Each row of a before or after table is a point. The points were changed in one or more steps. Then noise was added and the rows were shuffled. The steps act on columns, c1 being the first. What was done? A step turns or swaps two columns, mirrors them in a line or flattens them onto one, adds a multiple of one to another, or multiplies or shifts one. Angles are multiples of 10 degrees, from the lower column toward the higher: turns from -170 to 170, lines from 10 to 170 but not 90. Use the fewest steps. Two steps may share a column if one is a turn and the other turns, adds or multiplies; they go together, in the order done. Otherwise the lowest column goes first.

Before (13 x 3):
[[ 0.34  0.39 -0.20]
 [-0.11 -0.20  0.11]
 [ 0.60 -0.41  0.06]
 [ 0.55 -0.01  0.42]
 [-0.08 -0.01  0.52]
 [ 0.13 -0.04  0.02]
 [ 0.33  0.54  0.40]
 [-0.05 -0.52  0.25]
 [ 0.54 -0.18 -0.44]
 [ 0.23  0.07  0.58]
 [ 1.26  0.37  0.21]
 [-0.73  0.51  0.47]
 [ 0.61  0.20 -0.03]]
After (13 x 3):
[[-0.19  0.51 -0.44]
 [-0.32  0.43  0.43]
 [-0.62 -0.06  0.44]
 [-0.11  0.71  0.03]
 [ 0.08 -0.87  0.45]
 [ 0.04 -0.07  0.49]
 [ 0.42  0.30  0.23]
 [-0.21  0.15  0.58]
 [-1.08  0.70  0.21]
 [-0.04  0.16  0.02]
 [-0.55  0.34  0.00]
 [-0.52  0.04 -0.19]
 [ 0.24  0.07  0.12]]
Steps: turn c1 and c2 by 130 degrees

Before (10 x 6):
[[-0.18  0.11  1.03 -0.18  0.22  0.33]
 [-0.16  0.01 -0.28 -0.32 -0.20  0.25]
 [-0.51 -0.05 -0.26 -0.23 -0.09 -0.77]
 [ 0.92  0.29 -0.22  0.10  0.22  0.41]
 [-0.45  0.46  0.19 -0.27 -0.30  0.29]
 [-0.34  0.00  0.16  0.06  0.00  0.01]
 [-0.17  0.05 -0.24 -0.13  0.53 -0.03]
 [-0.43  0.48 -0.14  0.17 -0.17 -0.52]
 [ 0.26 -0.07  1.55 -0.09  0.30 -0.04]
 [-0.24  0.03 -0.29  0.21 -0.27  0.48]]
After (10 x 6):
[[ 1.48 -0.25 -0.21 -0.19  0.22  0.39]
 [-0.82 -0.03 -0.26  0.23 -0.09 -0.76]
 [-0.67 -0.39 -0.15 -0.32 -0.17 -0.54]
 [-0.54  0.02  0.17 -0.05  0.00  0.01]
 [-0.28 -0.17  1.02  0.13  0.22  0.32]
 [-0.71 -0.53  0.19  0.11 -0.30  0.28]
 [ 0.42  0.03  1.56  0.11  0.30 -0.04]
 [-0.25 -0.11 -0.27  0.30 -0.19  0.24]
 [-0.38  0.05 -0.29 -0.21 -0.28  0.48]
 [-0.29 -0.08 -0.24  0.11  0.54 -0.02]]
Steps: multiply c1 by 1.6; turn c2 and c4 by -160 degrees

Before (8 x 9):
[[-0.05  0.39  0.38  0.52  0.59 -0.72 -0.31 -0.14  0.56]
 [-0.55  0.07 -0.62  0.89 -0.06 -0.24 -0.08 -0.02  0.36]
 [ 0.06 -0.05 -0.24 -0.41  0.55 -0.33 -0.04 -0.26 -0.22]
 [ 0.51 -0.07 -0.02 -0.33 -0.74 -0.43  0.21 -0.43 -0.66]
 [ 0.34 -0.91  0.06 -0.50  0.05  0.28  0.01 -0.51 -0.40]
 [ 0.59  0.08  0.07 -0.29  0.21 -0.85 -0.29 -0.02  0.49]
 [-0.44 -0.34  0.23 -0.26  0.74 -0.91 -0.51 -0.24  0.35]
 [-0.07 -0.37 -0.43  0.43 -0.19 -0.21 -0.12  0.19 -0.76]]
After (8 x 9):
[[ 0.34  0.81 -0.03 -1.09  0.38  0.27  0.01 -1.08 -0.39]
 [-0.45 -0.02  0.12  0.29 -0.09 -0.21 -0.06 -0.59  0.35]
 [ 0.61 -0.17 -0.12 -0.87  0.21 -0.87 -0.28 -0.59  0.52]
 [ 0.12 -0.18 -0.02 -1.02  0.56 -0.35 -0.06 -0.81 -0.22]
 [-0.46  0.07  0.08 -0.86  0.84 -0.93 -0.50 -0.84  0.37]
 [-0.13 -0.58  0.04 -0.09  0.44 -0.70 -0.30 -0.76  0.55]
 [ 0.52  0.34 -0.07 -0.88 -0.69 -0.45  0.24 -1.00 -0.66]
 [ 0.00  0.41  0.01 -0.15 -0.04 -0.23 -0.13 -0.36 -0.75]]
Steps: flatten c1 and c3 onto the line at 170 degrees; mirror c2 and c5 in the line at 100 degrees; shift c4 by -0.60; shift c8 by -0.60

Before (11 x 12):
[[ 0.21 -0.01  0.64 -0.40  0.42 -0.64  0.37 -0.09 -0.34 -0.33 -0.19  0.27]
 [ 0.24  0.67  0.17  0.37  0.53 -0.64  0.48 -0.22  0.09  0.86  0.00 -0.15]
 [ 0.24  0.18  0.55 -0.52 -0.15  0.57  0.58  0.10  0.34  0.49 -0.34 -0.22]
 [-0.63 -0.26 -0.14 -0.39 -0.39 -0.58  0.17  0.90  0.06 -0.10 -0.43  0.42]
 [-0.58  0.13  0.48 -0.19  0.48  0.13 -0.17 -0.36  0.80  0.05  0.04 -0.49]
 [-0.59 -0.17  0.59 -0.82 -0.43 -0.50  0.38 -0.41 -0.19 -0.03  0.68  0.27]
 [-0.35 -0.51 -0.36  0.41  0.28 -0.43  0.54  0.06  0.64  0.08  0.59 -0.47]
 [-0.17 -0.26 -0.57 -0.59  0.24 -0.48 -0.11 -0.36  0.00 -0.18 -0.27 -0.51]
 [ 0.29  0.20 -0.28 -0.24 -0.58 -0.57  0.50 -0.04  0.02 -0.22 -0.44  0.11]
 [ 0.22  0.54 -0.64  0.03 -0.55 -0.67 -0.45  0.32  0.66  0.76  0.77 -0.11]
 [-0.46 -0.51 -0.53 -0.14 -0.68  0.51  0.32  0.13 -0.03 -0.40  0.23 -0.04]]
After (11 x 12):
[[-0.30 -0.04  0.30  0.32  0.45 -0.65  0.38 -0.04 -0.33 -0.51  0.25  0.18]
 [ 0.52 -0.27 -0.07  0.55  0.22 -0.50 -0.11 -0.19  0.01  0.07  0.36 -0.09]
 [ 0.08 -0.50  0.05  0.14 -0.66  0.51  0.34  0.47 -0.06 -0.06 -0.20 -0.42]
 [ 0.13  0.68 -0.36 -0.38  0.56 -0.65  0.49 -0.70  0.08  0.57 -0.04  0.24]
 [-0.31 -0.27  0.02  0.29 -0.39 -0.58  0.18  1.08  0.06  0.03  0.52 -0.67]
 [ 0.53 -0.52 -0.12 -0.29  0.28 -0.45  0.53  0.41  0.64  0.25 -0.66 -0.26]
 [ 0.16  0.23 -0.09  0.46 -0.15  0.56  0.57 -0.03  0.35  0.13  0.40  0.26]
 [-0.21 -0.18  0.15  0.89 -0.40 -0.53  0.36 -0.26 -0.20 -0.27 -0.53 -0.62]
 [-0.17  0.19  0.00  0.14 -0.55 -0.59  0.52 -0.19  0.04 -0.06  0.51  0.25]
 [ 0.05  0.56 -0.51  0.11 -0.56 -0.65 -0.45 -0.05  0.69  0.86 -0.76  0.24]
 [ 0.62  0.14  0.10  0.21  0.48  0.14 -0.19 -0.43  0.79 -0.15  0.02 -0.48]]
Steps: turn c1 and c12 by 100 degrees; add -0.7 times c2 to c8; flatten c3 and c10 onto the line at 120 degrees; turn c4 and c11 by -170 degrees

Before (13 x 18):
[[ 0.11  0.13  0.03  0.24 -0.07  0.47 -0.27  0.10 -0.48 -0.48 -0.21 -0.40
  -0.06  0.17  0.22  0.14 -0.24  0.05]
 [ 0.11 -0.11  0.05  0.29  0.48 -1.24 -0.39 -0.43 -0.18 -0.72 -0.69  1.02
  -0.20  0.35  0.17 -0.12 -0.38  0.26]
 [-0.17 -0.14 -0.70 -0.04 -0.23  0.22  0.34 -0.65 -0.25 -0.76 -0.09  0.52
   0.10  0.21  0.23 -0.13 -0.71 -0.09]
 [ 0.05  0.79 -0.61  0.28  0.43 -0.16  0.08  0.08  0.00 -0.45 -0.10 -0.51
  -0.17  0.24 -0.04  0.08  0.34  0.13]
 [-0.08 -0.12 -0.49 -0.45 -0.86 -0.63  0.18 -0.17  0.08 -0.51 -0.47 -0.08
  -0.26  0.31 -0.27  0.00 -0.26  0.52]
 [-0.34  0.18 -0.02  0.39  0.59  0.44 -0.27 -0.64 -0.15  1.09 -0.13 -0.52
   0.79  0.17  0.21 -0.25  0.33 -0.20]
 [ 0.03 -0.01 -0.02 -0.03 -1.14  0.46 -0.21 -0.55 -0.75 -0.59 -0.19 -0.50
   1.00  0.05 -1.09 -0.07  0.38 -0.01]
 [-0.31 -0.07 -0.30  0.10  0.08  0.11 -0.01 -0.33  0.10 -0.55 -0.52 -0.19
  -0.16 -0.10  0.33 -0.14  0.15  0.17]
 [-1.15 -0.12  0.00  0.06  0.00 -0.26  0.04  0.05 -0.04  0.17 -0.34  0.60
   0.28 -0.32  0.20 -0.30 -0.43 -0.05]
 [ 0.02 -0.07 -0.29  0.11  0.51  0.14  0.21 -0.50 -0.06 -0.49 -0.43 -0.46
  -0.10  0.23  0.10 -0.31 -0.66  1.09]
 [-0.63  0.17 -0.15  0.12  0.61  0.41  0.26 -0.33  0.06 -0.38 -0.84 -0.49
  -0.19 -0.35  0.15  0.23 -0.99 -0.09]
 [-0.34  0.49 -0.03  0.08  0.44  0.34 -0.27 -0.61 -0.40  0.29 -0.24  0.13
  -0.24  0.06  0.28 -0.25 -0.09  0.27]
 [ 0.07  0.18 -2.04  0.10  0.58  0.39 -0.01 -0.20 -0.06 -0.18 -0.51 -0.37
   0.19  0.08  0.12  0.21  0.03  0.26]]
After (13 x 18):
[[-0.31 -0.06 -0.29  0.10  0.07  0.11  0.00 -0.33  0.10 -0.56 -0.51  0.15
  -0.16  0.21  0.33 -0.14  0.16  0.17]
 [-0.35  0.18 -0.03  0.38  0.58  0.44 -0.27 -0.65 -0.15  1.09 -0.14  0.54
   0.81  0.03  0.21 -0.25  0.32 -0.20]
 [ 0.06  0.80 -0.60  0.28  0.43 -0.17  0.08  0.08  0.02 -0.46 -0.09  0.56
  -0.16 -0.08 -0.04  0.08  0.34  0.13]
 [-0.18 -0.14 -0.70 -0.03 -0.23  0.22  0.35 -0.67 -0.25 -0.74 -0.11 -0.41
   0.08 -0.49  0.23 -0.13 -0.70 -0.09]
 [ 0.07  0.19 -2.04  0.10  0.57  0.39 -0.01 -0.19 -0.05 -0.17 -0.50  0.37
   0.19  0.07  0.13  0.21  0.02  0.26]
 [ 0.12  0.14  0.03  0.24 -0.06  0.47 -0.27  0.10 -0.49 -0.49 -0.20  0.43
  -0.06 -0.03  0.21  0.14 -0.24  0.06]
 [-0.35  0.49 -0.02  0.10  0.45  0.35 -0.28 -0.60 -0.40  0.29 -0.24 -0.10
  -0.23 -0.14  0.29 -0.25 -0.08  0.26]
 [ 0.10 -0.11  0.05  0.30  0.48 -1.25 -0.39 -0.43 -0.19 -0.72 -0.69 -0.82
  -0.21 -0.89  0.18 -0.11 -0.39  0.27]
 [ 0.03 -0.07 -0.30  0.11  0.50  0.14  0.21 -0.51 -0.05 -0.48 -0.43  0.52
  -0.10 -0.09  0.09 -0.32 -0.65  1.09]
 [ 0.03 -0.01 -0.01 -0.03 -1.14  0.45 -0.21 -0.55 -0.73 -0.59 -0.19  0.50
   0.99  0.17 -1.07 -0.06  0.38 -0.01]
 [-1.15 -0.11  0.00  0.04 -0.01 -0.27  0.03  0.05 -0.04  0.16 -0.34 -0.67
   0.27  0.13  0.19 -0.29 -0.44 -0.04]
 [-0.07 -0.13 -0.49 -0.46 -0.86 -0.63  0.16 -0.17  0.08 -0.50 -0.47  0.18
  -0.24 -0.33 -0.26 -0.02 -0.25  0.53]
 [-0.61  0.17 -0.16  0.12  0.62  0.41  0.27 -0.34  0.06 -0.38 -0.83  0.34
  -0.19  0.65  0.14  0.24 -0.98 -0.10]]
Steps: turn c12 and c14 by -160 degrees; multiply c14 by 1.3

Before (12 x 24):
[[ 0.25  0.46 -0.13 -0.43 -0.17  0.05  0.39  0.10  0.19 -0.36 -0.36 -0.21
   0.18 -0.15 -0.06  0.04 -0.05  0.06 -0.07  0.00  0.05 -0.40  0.36  0.23]
 [-0.40 -0.05 -0.08  0.54 -0.15  0.24  0.45  0.81  0.28 -0.31 -0.34 -0.02
  -0.27  0.03 -0.17  0.31  0.05 -0.09  0.06  0.08  0.60 -0.34  0.24  0.28]
 [-0.15  0.27  0.41 -0.37  0.59  0.06 -1.23  0.47 -0.81 -0.46 -0.11  0.25
  -0.21 -0.08 -0.13 -0.08 -0.17 -0.15  0.32 -0.09 -0.30  0.04  0.15  0.13]
 [ 0.36  0.08  0.39  0.56 -0.06 -0.18 -0.20 -0.20  0.26  1.07 -0.49  0.41
  -0.53  1.82 -0.21 -0.01 -0.17 -0.16  0.13 -0.28  0.34 -0.39  0.26  0.00]
 [-1.19  0.48  0.21  0.48  0.72 -0.23  0.35  0.00  0.08 -0.33 -0.11  0.47
  -0.25  0.36 -0.45  1.80  0.31 -0.28  0.23  0.01  0.74  0.08  0.26  0.18]
 [ 0.33  0.52  0.37  0.53 -0.04  0.06  0.39 -0.11  0.26 -0.22 -0.07 -0.15
  -0.32  0.90 -0.30 -0.01  0.53  0.05 -0.49  0.28  0.25  0.24  0.30  0.13]
 [-0.06 -0.37 -0.10  0.44 -0.01 -0.41  0.53 -0.21  0.03  0.60 -0.14 -0.21
  -0.47 -0.17  0.14  0.14 -0.07  0.06  0.17  0.36  0.61 -0.24  0.34  0.29]
 [ 0.33  0.48 -0.16  0.42  0.35 -0.03  0.48  0.15  0.26  0.35 -0.47 -0.19
   0.09 -0.15 -0.20 -0.01  0.89 -0.15  0.36 -0.05  0.73 -0.39  0.17 -0.59]
 [ 0.16  0.48  0.40 -0.09 -0.30 -0.06  0.27 -0.05  0.00 -0.35 -0.32  0.25
  -0.70  0.47 -0.24 -0.13 -0.10 -0.08  0.30  0.16  0.28 -0.45 -0.37  0.10]
 [-0.38  0.34  0.67 -0.36 -0.15  0.19  0.27  0.04  0.03 -0.44  0.16 -0.31
  -0.09 -0.16 -0.03 -0.08 -0.18  0.06 -0.32  0.30  0.50 -0.10 -0.12 -0.23]
 [ 0.23 -1.41  0.33  0.44  0.46 -0.21  0.61  0.28 -0.21 -0.39 -0.36  0.40
  -0.24 -0.15 -0.04 -0.21 -0.17 -0.11  0.32  0.28 -0.17  0.59  0.34  0.27]
 [ 0.06  0.47 -0.10  0.56  0.51 -0.97  0.47 -0.17  0.05 -0.22  0.97 -0.29
   1.73  0.73  0.23 -0.22 -0.18 -0.51 -0.39  0.11  0.34 -0.48 -0.07  0.43]]
After (12 x 24):
[[-1.17  0.47 -0.09  0.47  0.71 -0.23  0.39  0.02 -0.22 -0.31 -0.11  0.49
  -0.25  0.38 -0.47  2.85  0.32 -0.27  0.21  0.29  0.72  0.08  0.31  0.14]
 [-0.19  0.29 -0.89 -0.35  0.57  0.06 -1.20  0.45  0.19 -0.44 -0.08  0.23
  -0.22 -0.11 -0.12 -0.09 -0.19 -0.15  0.29  0.19 -0.30 -0.02  0.16  0.12]
 [ 0.15  0.43 -0.24 -0.10 -0.26 -0.05  0.30 -0.03 -0.32 -0.32 -0.31  0.26
  -0.71  0.49 -0.23 -0.20 -0.12 -0.12  0.31  0.51  0.31 -0.43 -0.36  0.08]
 [-0.42  0.32 -0.42 -0.36 -0.12  0.20  0.25  0.05 -0.51 -0.45  0.16 -0.34
  -0.10 -0.19 -0.01 -0.09 -0.18  0.05 -0.29  0.58  0.46 -0.08 -0.16 -0.24]
 [ 0.33  0.12 -0.04  0.58 -0.04 -0.19 -0.17 -0.23 -0.43  1.06 -0.46  0.42
  -0.56  1.86 -0.24 -0.03 -0.16 -0.13  0.10 -0.01  0.38 -0.40  0.26  0.02]
 [ 0.23 -1.45 -0.38  0.43  0.47 -0.17  0.61  0.28 -0.12 -0.43 -0.39  0.40
  -0.27 -0.14 -0.05 -0.34 -0.19 -0.15  0.29  0.57 -0.19  0.59  0.33  0.28]
 [ 0.38  0.54 -0.02  0.52 -0.03  0.07  0.37 -0.12 -0.48 -0.21 -0.03 -0.20
  -0.30  0.88 -0.31  0.00  0.51  0.08 -0.50  0.63  0.23  0.23  0.31  0.08]
 [-0.13 -0.37  0.07  0.41 -0.03 -0.41  0.50 -0.19  0.06  0.57 -0.18 -0.20
  -0.46 -0.11  0.16  0.22 -0.09  0.01  0.19  0.66  0.61 -0.28  0.34  0.31]
 [ 0.26  0.48  0.21 -0.45 -0.14  0.05  0.40  0.09 -0.02 -0.37 -0.38 -0.21
   0.21 -0.15 -0.09  0.11 -0.06  0.04 -0.07  0.27  0.02 -0.40  0.35  0.21]
 [-0.40 -0.05  0.22  0.59 -0.13  0.22  0.46  0.80 -0.15 -0.30 -0.36 -0.01
  -0.30  0.03 -0.18  0.47  0.05 -0.09  0.04  0.35  0.59 -0.33  0.20  0.27]
 [ 0.10  0.55  0.15  0.55  0.51 -0.98  0.48 -0.19  0.06 -0.22  0.98 -0.31
   1.68  0.76  0.23 -0.37 -0.21 -0.47 -0.41  0.40  0.35 -0.45 -0.07  0.42]
 [ 0.35  0.46  0.34  0.42  0.38 -0.04  0.49  0.17 -0.02  0.32 -0.42 -0.13
   0.12 -0.17 -0.19  0.01  0.91 -0.16  0.34  0.26  0.72 -0.34  0.17 -0.59]]
Steps: turn c3 and c9 by -130 degrees; multiply c16 by 1.6; shift c20 by 0.30
